Every row gives one point. Each copy is the shape, with its points in the same order, stretched, turned, moved and blurred by noise. Is it also mirrored, or only turned?
In the rows, 128 means zero.

Shape:
[[118 126]
 [198 143]
 [186 144]
 [190 155]
 [ 91 155]
 [ 98  56]]
Copy 1, 6 rows:
[[147 135]
 [ 78  91]
 [ 85 100]
 [ 77 105]
 [147 170]
 [208  92]]
Copy 1 is: mirrored
Copy 2 (6 x 2):
[[107 114]
 [126 180]
 [134 180]
 [128 190]
 [ 64 100]
 [154  64]]
Copy 2 is: only turned
Copy 3, 6 rows:
[[119 108]
 [180 153]
 [183 148]
 [194 136]
 [132  60]
 [ 47 143]]
Copy 3 is: mirrored

Shape:
[[ 77 155 132]
 [161 138 151]
 [ 77 182 127]
 [ 96 145  85]
 [234 113 120]
 [221  63 122]
 [132 147 153]
 [ 70 144 170]
 [ 82 137 127]]
Copy 1:
[[103 174 137]
 [161 120 122]
 [112 196 125]
 [ 84 153  98]
 [174  62  78]
 [151  28 102]
 [148 140 133]
 [119 172 171]
 [ 97 157 137]]
Copy 1 is: only turned
Copy 2:
[[190 139 128]
 [119 151 177]
 [198 172 129]
 [155 154  94]
 [ 40 165 178]
 [ 29 107 166]
 [148 150 166]
 [203 115 153]
 [178 125 124]]
Copy 2 is: mirrored
Copy 3, 9 rows:
[[114 191 165]
 [142 107 179]
 [134 212 162]
 [134 180 117]
 [170  51 136]
 [129  23 114]
 [132 135 175]
 [ 85 180 186]
 [ 95 176 142]]
Copy 3 is: only turned

Shape (12 x 6):
[[154 116 149  54 104  58]
 [138 157  55 117 167  86]
 [ 93 129  79 144 122 140]
 [ 73 144  69 152 162 146]
 [153 152 159 173 156 158]
 [ 97 172 173 152 124 130]
 [120  93 168 230 161  56]
 [176 106 165 101 156 180]
 [148 102  62 152 123 162]
 [178  40 146  65 168 181]
 [114 179 160  90 186 104]
 [116 100 121 153  46 164]]
Copy 1:
[[ 79 193 180  91 124  67]
 [115 117  72 135  96  78]
 [110 121 113 151  76 156]
 [114  68 113 155  73 153]
 [155 115 167 192 154 116]
 [107 111 205 196 119 100]
 [ 37 153 123 234 198 107]
 [162 135 180 107 184 130]
 [153 140 100 133 100 182]
 [157 152 176  42 194 170]
 [113  95 172 131 133  49]
 [131 169 174 178  86 185]]
Copy 1 is: mirrored
Copy 2:
[[168  94 158  49 126  73]
 [151 121  74 123 188 119]
 [ 75 129  89 110 134 145]
 [ 57 137  79 133 177 146]
 [109 150 166 193 126 132]
 [ 80 178 164 139 122  92]
 [ 87  75 112 217 100  38]
 [128 101 210 140 141 162]
 [109  97  86 141 117 188]
 [125  29 207 109 144 187]
 [121 152 177 117 202  80]
 [ 71 129 121  98  47 160]]
Copy 2 is: only turned

Shape (13 x 8):
[[157  92 111 215 134  77  76 121]
 [145 139 128 140 128  82 165 128]
 [156  95 156 117 128 133 141 118]
 [ 64 147 158 122 126 132  82 127]
 [138 225 102 115 113 161 205 117]
 [118 158 103 143 106 160  95 119]
 [144 177 117 118  92 146 109 135]
 [141 155 105 116 144 160 105 148]
 [ 65 101 126 153 112 124 109 117]
 [134 100 116 199 123 141  88 211]
 [101 105 109 116 135 133  88 152]
 [133 125 108 114 105 121 104 134]
 [122 117 121 145 142 137  79 135]]
Copy 1, 13 rows:
[[164 119 109 228 135  95 128 134]
 [117 180 168 152 148  99 134 118]
 [155 115 147 108 159 133 139 108]
 [122 108 136 143  75 183 102 171]
 [ 68 242 130 134 173 184 131  72]
 [122 141  87 164 130 184 101 102]
 [100 150 128 144 112 162  95  69]
 [137 151 120 137 142 173  65 105]
 [111  91  98 148 116 139 125 169]
 [115  65 126 207 178 124  59 130]
 [147 112 105 126 118 133  72 148]
 [125 140 110 128 115 131 100 102]
 [152 115 111 158 125 158  98 134]]
Copy 1 is: mirrored
Copy 2, 13 rows:
[[ 93  81 151 207 142  89  69 136]
 [116 120 117 132 102  99 163 129]
 [156 131 148 121 135 133 146 102]
 [ 68 148 151  76 128 156 113 144]
 [136 159  42 123  78 171 194 160]
 [122 127  97 125 130 162  93 162]
 [149 150 104 108 113 145 122 180]
 [142 153  98 119 164 145 131 159]
 [ 74  89 137  98 135 146  92 117]
 [133  56 145 142 199 117 104 206]
 [111 121 120  83 179 123  98 135]
 [140 127 118  95 136 113 106 140]
 [114 126 134 132 168 138  98 139]]
Copy 2 is: only turned
Copy 3:
[[199 116 155 215 105  88 137  99]
 [144 147 128 123 135 115 175  89]
 [161 117 133 107 109 155 114 105]
 [102 131 125 150 125  83  58 152]
 [ 95 212  99 117 144 210 154 141]
 [132 139  97 168 115 144  75 160]
 [153 178  98 138 129 145  92 156]
 [148 147 117 151 159 164 100 159]
 [102  92 108 174  88  90  92 133]
 [183  97 153 171  99  94 122 196]
 [139  96 107 151 147 105  83 148]
 [151 121  87 146 130 126  98 125]
 [146 120 131 168 134 119  88 138]]
Copy 3 is: only turned
Copy 4 (13 x 8):
[[ 33 117 170 197 115  71 146  93]
 [114 143 149 177 125 101 132 179]
 [134 113 133 133 108 110 160 143]
 [110  98 183 116 139 140  80 117]
 [148 202  98 164 147 189 110 171]
 [ 87 134 125 135 144 154 105  95]
 [ 91 157 120 111 148 145 115 135]
 [ 99 123 130 127 170 166 142 125]
 [100  76 151 159 112 127  84 112]
 [  7  83 148 151 114 169 156 131]
 [ 93  65 139 129 158 136 119 130]
 [ 96 108 122 124 145 115 118 140]
 [ 82  96 155 140 146 132 133 101]]
Copy 4 is: mirrored

Shape:
[[114 119 123 112 130 109 143 136 137]
 [184 130  72 109 137 164 116  94 165]
 [198 132 105 108  96 157 109  84  27]
 [125 165 141 131 140 148 174 112 158]
 [112 123 114 131 122 114 108 150 153]
 [249 138 125 115 122 147 140 128 145]
 [115 159  52 103  84 137 123 150 140]
 [139 114 115 148 119 116 164 150 163]
 [180 115 135 199 152 122 121 131  99]
 [115 155 144 222 115 219 117 149 131]
 [159 141 120 122 117 130 138 134 125]
 [127  73 115 127  85 117 134 133 166]
 [123 143 147 106 133 155 125 148 115]
 [111 155 122 114  73 140 107 119 165]]
Copy 1 (14 x 9):
[[123 128 125 122 123 113 139 130 126]
 [135  82  76 115 130 100 175  92 174]
 [ 95  85  85  21 173 145 168  95  94]
 [157 134 104 139 129 140 173  92 123]
 [115 119 114 126 124 123  98 133 144]
 [200  83  86  56 120 139 182 106 169]
 [107 134  35 120 131 105 124 119 131]
 [149 112 112 143 114 127 138 154 131]
 [160  61 137  90 176 174 121 131 117]
 [116  81 105 139 119 226 107  93 111]
 [141 115  94  95 134 129 142 116 127]
 [103  97 130 115  71 115 129 153 125]
 [112 148 118  97 141 157 136  98 142]
 [110 126  87 121  93 110 107  92 111]]
Copy 1 is: only turned
Copy 2:
[[116 122 136 124 104 138 130 136 129]
 [131  91  76 136 102 118  55  68 167]
 [111 115 129  79 145  76  43  46  48]
 [144 136 160 153 109 163 147  90 152]
 [127 106 123 148 124 109 133 152 140]
 [200 107 102 100 127 135  53  88 128]
 [131  87  94 159  70  64 137  97 117]
 [155  81 132 141 112 158 138 141 131]
 [150  98 125 136 209 162 109 123  96]
 [168  69 190 174 219 103 191  69 156]
 [148 115 130 125 119 120 112 107 114]
 [128  56 148 125  93 121 101 155 141]
 [132 137 158 101 135 102 144 113 133]
 [135 107 165 169  95  74 121 113 150]]
Copy 2 is: mirrored
Copy 3, 14 rows:
[[119 124 138 127 147 108 138 152 132]
 [159 188 135 133 129 132 104 148 214]
 [164 198  68  87  65  95 101  65 110]
 [132 139 178 123 164 146 144  92 138]
 [120 135 125 160 146 131 118 170 130]
 [223 204 171 127 128 120 130 131 150]
 [ 80 197  92 156 129 147 152 161 158]
 [155 123 150 154 151 131 163 152 140]
 [222 126  96 155 142 136 111  98 100]
 [162 134 128 154 112 247  99  79  83]
 [151 167 138 133 136 124 139 126 125]
 [132 109 150 163 103 108 142 180 150]
 [129 146 143 102 137 152 112 128  98]
 [ 87 174 153 170 111 134 114 141 129]]
Copy 3 is: only turned
Copy 4 (14 x 9):
[[103 124 103 142 146 113 150 133 107]
 [176 100 132 152 204 113 157  97 162]
 [238 144 148 111 115 116 105  83 100]
 [110 129 126 122 146 154 189 139 159]
 [105 127  92 167 143 106 128 133 139]
 [201  93 159 110 137  65 199 139 171]
 [153  97  30 159 164 126 123 102 154]
 [111  92 106 162 122 115 178 132 134]
 [161 155 175 193  91 119 153 146 137]
 [151 116 144 183  95 196  95 151 220]
 [149 121 115 132 128 107 158 131 139]
 [ 99  70 104 151 119  97 133  91 113]
 [136 132 122 116 146 123 120 163 135]
 [103 115  77 124 131 118 121  93 177]]
Copy 4 is: only turned

Shape (17 x 12):
[[103  64 118 112  61 155 114 141 111 124 105 150]
 [105 128 192 148 151 170 137  58 156 153 187 150]
 [160 189 118 122 135 162 113 117 120 161  40  85]
 [140 208 203 180 146  99 114 161 119 107 133 153]
 [167 128 151 112 205 152  93 127 124 153 114 111]
 [147 147 141 180 140 165 190 154 157 116 141  97]
 [ 94 101 139 134 141 100 168  94 103 199 149 212]
 [161 106 145  96  98  58 101 115 121 102 103 180]
 [ 97 181 176 168 100  95 158 144 101 158  95 100]
 [174 172 107 215 123 146  97  71 120 104 164 104]
 [102  72  87 191 174 148 161  60 168 152 124 158]
 [123 109 121 171 158  87 141  71 155 125 153 134]
 [159 152  85 151  98 180 164 102 189 176 120 118]
 [ 25  89 137 170 110 161 157 170 143 174 198 104]
 [199 147 155 174  44 126 117 107 105 157  86 158]
 [ 69 125 125 139 125 176  75 158 101 128 134 199]
 [123 139 140  87 105 142 164 136  93 133 105 109]]
Copy 1 (17 x 12):
[[ 68 133  87 127  61 180 132 129 103 117 168 181]
 [143 109 192  89 153 158  73  84 160 113 198 143]
 [ 48 164 123 148 147 152 127 133 122 157  55 152]
 [161 141 200 150 129 107  79 175 142 108 123 123]
 [138 145 150  77 166 154 158 134 112 126  84 142]
 [ 82 132 135 159 174 166 127 163 153 106 188  98]
 [174  97 147 127 131  97 141  68 101 149 204 162]
 [169 157 127 104  49 100 143 147 170 124 120 180]
 [104 108 152 191 115 103  84 113 125 134 108 104]
 [ 95 156 123 128 172 141  50 123 196  62 135 189]
 [ 86  63 118 137 174 136 161 115 166 106 157 179]
 [128  83 125 114 156  95 116 114 185  95 145 162]
 [ 52 148 104 141 180 168 106 143 178 179 193 171]
 [102  51 103 119 134 177  65 110  80 106 235 120]
 [136 199 130 190  79 156  85 125 184 132 134 191]
 [ 93 120 149 105  85 148 110 137  35 116 163 215]
 [ 69 160 117 126  93 129 134 116  94 133 155 113]]
Copy 1 is: only turned
Copy 2, 17 rows:
[[153  64 134  87  45 153 139 132  85 154 105 119]
 [198 158 222 144 182 138 173 123 160 114 115 143]
 [138 147  82  62 151  96  70  74 126 146 120  97]
 [120 193 140 165 143 137  92 169 190 158  69 119]
 [157 149 131 100 193 110 103 170 113 120 146 149]
 [152 168 105  80 144 115 163 150 182 105  87  83]
 [189 120 153 195 154 100 212 142  78 178  94 128]
 [151  71 117 159  77  98 103 159 105 134  82 169]
 [116 161 137 136 111  82 128 109 163 170  78  58]
 [176 146 112 142 160 174  90  98 170  65  99  86]
 [172  88 146 123 213 152 207 111  98 102  72 111]
 [139  95 140 160 170 113 169 123 142  83  84 128]
 [195 113  80  81 162 124 169  70 167 130 117  98]
 [ 94 143 175 112 112 165 249 150 154 162 128  69]
 [236  88 111 140  99 114  87 119 147 157  80  72]
 [141 146 154 121 113 213 135 157  77 200 106 140]
 [132 158 112  93  70  85 140 120 104 140 117 112]]
Copy 2 is: only turned

Shape, 16 rows:
[[127  97 148 118 151 130  52 147 125  68 120 142]
 [ 67 125 109 173 158  95  98  86 137  95 163  71]
 [104 101 215 114 143 111 170 170 145 128 117 126]
 [176 117  95 148 192 129 156 151 104 188 122 132]
 [ 98 136 156 137 140 111 107 200 141 165 119 131]
 [ 60 158 163 143 149 133 138 122 135 113 155 140]
 [137 161 107 183  65 155 127 158 180  88 162 164]
 [121 129 137  99 209 118 132 144 171 162  77 206]
 [178 128 139  82 112  95 117 182 100  87 134 150]
 [ 67 125 166 101 116 136 161 140 139 173 196 150]
 [117 102 113 117 138  97 155 165  77 128 103 109]
 [129 143 126 132 138 151 193  96 101 155  68  91]
 [107 153 159  70 175 122 111 116 105  72 126  87]
 [145 154 116  67  98 136 145 144 165 146 121 149]
 [162 137 138 106 169  48 139 126 150 116 133 115]
 [137 162 131 110 112  67  54  96 115  97 153 120]]
Copy 1 (16 x 12):
[[115  88 164 162 148  96  59  93 124  45 160  89]
 [ 85 159 148 222 240  59 120 135 121 142  90  99]
 [127 138 140  82 177 133 140 185 127 108 176  37]
 [177  86 199  96 144 123 184 121 104 180 123 152]
 [112  93 134 128 167 113  94 164 150 160 174  75]
 [ 76 161 114 139 230 116 121 122 129 131 163  92]
 [120 106  51 165 154  93 100 167 139  68 168 193]
 [ 74 111 228  46 141 121 138 129 154 139 164 120]
 [207 133 133  91  97 126  54 127 141  82 123 108]
 [114 152 101 111 192 107 157 112 205 158 122  73]
 [150 138 147 106 124  89 141 131 105 180 125  74]
 [ 79 145 134 105 132 156 188 148  43 193  94 114]
 [107 159 168  94 188 123  59 117  99 115  86  67]
 [108 121 107  72 101 138 112 152 162 134  75 143]
 [166 158 193 107 167 147 112 182 161 112  86 108]
 [142 155 150 200 148 159  37  98 163 108  71 105]]
Copy 1 is: only turned
Copy 2 (16 x 12):
[[172 135 159 150 175 118 123  82 164  55  81 141]
 [ 83 138 131 155 121 183  94  79 180 116 135 140]
 [122 113 148 141  83  73 114 182 209 120 117 150]
 [ 94 146 183 116 122 139 151 128 124 224  91 151]
 [144 142 202 140  59 102 113 118 181 156 120 104]
 [133 156 132 141 101 143 152 135 194 128 173 124]
 [202 184  93 165 158 174  99 173 134 123 177  79]
 [125 175 194 107 163  51 170 153 205 178  92  75]
 [153 153 142  82 147  91  90 137 115 102  95 154]
 [138 104 171 126 105  89 141 154 149 159 249 118]
 [121  96 132  80  85 136 101 101 143 156  93 154]
 [ 74 108  75 122  78 142 183 138 127 164  80 133]
 [ 86 135 150  95 137 140 161 103 152  62  95 156]
 [138 141 136  87 152  89 139 163  98 115 155  67]
 [ 64 184 154 100 143  76  79 168 167 143  88 143]
 [120 179 129 126 123  88  77  74 123  90 131 131]]
Copy 2 is: only turned

Shape:
[[161 176 139 109 101 123 100 179  78 140 209 124]
 [133 134  84 135 134  37 138 154  91  99 170 129]
 [132 140 107 158 162 210  12 136 191  66 157 173]
 [155  96 189  71 113  95 235  98  92 130  81 119]
 [142 162 183 128 160  50 201  91 161 185 115 153]
 [126 176 104  91 131  99  84 122 106 130 114 108]
 [ 81 147  98 155 171 213  69  87 153 152 157 168]
 [ 44 155 152 155 154 168 107 179 136 119 125 164]
 [103 157 179  61 174  64 170 115 105 140 144  66]
 [140 169 216  98 118  68 225 113 151 136 137 118]
 [114 133 199 110  91  68 165 110 184 149  99  72]
 [129 117 157 123 124  46 175 165 120 165  99 106]
 [188 164 202 132 176  83 212 140 116 165  69  60]
 [ 85 124  83 178 176 204 103 131 185  91 199 114]
 [ 99 143  81 179 102 178  89 123 134 154 168 115]
 [115  74 150 134 177 165  57 139 159 165 177 140]
 [ 97 139  61 100 160 204 113 172 227 154 151 158]]
Copy 1:
[[133 157 147  93 112 151  70 124  80 130 185 157]
 [106 178 119 129 179  86 110  86  88  94 177 157]
 [143 106 187 178 160 149  20 193 196  81  98 153]
 [182 140 134  57 141 123 210  94  98 162  81  94]
 [148 197 124 123 150  58 145  95 124 244 106 129]
 [ 90 146 106  82 150 108  77 159 111 140 118 118]
 [ 87 126 135 184 152 199  57 177 148 170  56 163]
 [ 92 183 210 162 149 150 123 189 116 154  81 163]
 [104 159 171  81 184 107 123 114  48 207 100  71]
 [160 190 183  89 125  72 156  73 114 210 115  98]
 [129 114 166 104  97  44 147 118  96 188  83  85]
 [123 163 123 120 135  64 173 116  66 166 140 125]
 [212 198 112 119 129  90 173 145  74 216 140  49]
 [110 117 203 235 154 189  75 140 141 114 106 104]
 [104 126 115 191  72 174  80 150 105 123  91 157]
 [134  68 171 181 176 156  72 168  94 165 113 173]
 [ 56  96 164 196 140 183 128 142 212 166 137 125]]
Copy 1 is: only turned
Copy 2:
[[ 87 116 141 120 123 140  50 148  77  79 197  95]
 [160 157 100 152 170  79  85 137  90 108 141  68]
 [ 90  42  89 177 160 198  48 142 183  93  84 176]
 [150 185 198  66 163 105 190  83  94 111 117 149]
 [137 188 199 135 165  98 121  58 142 151 157 153]
 [ 91 153 130 104 180 157  69 106 110 120 110  84]
 [ 62  46 109 176 148 176 100 106 133 182  96 155]
 [ 37 123  93 143 161 117 120 170 133 132  99 174]
 [103 169 154  83 229 125 135  89  93 114 199 116]
 [117 194 200 118 163 103 163  67 128  90 180 142]
 [101 160 211  94 182  94 162  68 178 110 131 102]
 [134 192 170  73 162  68 129 128 138 141 137 104]
 [156 229 216  78 174 160 148 141 146 150 165 139]
 [106  41  59 186 154 168 146 154 163 133 123 131]
 [ 76  72 119 166 116 152 124 144 131 168  99  75]
 [108  16 128  97 172 131  87 140 165 156 141 162]
 [ 78  82  32 115  97 166 116  96 193 152 115 174]]
Copy 2 is: only turned
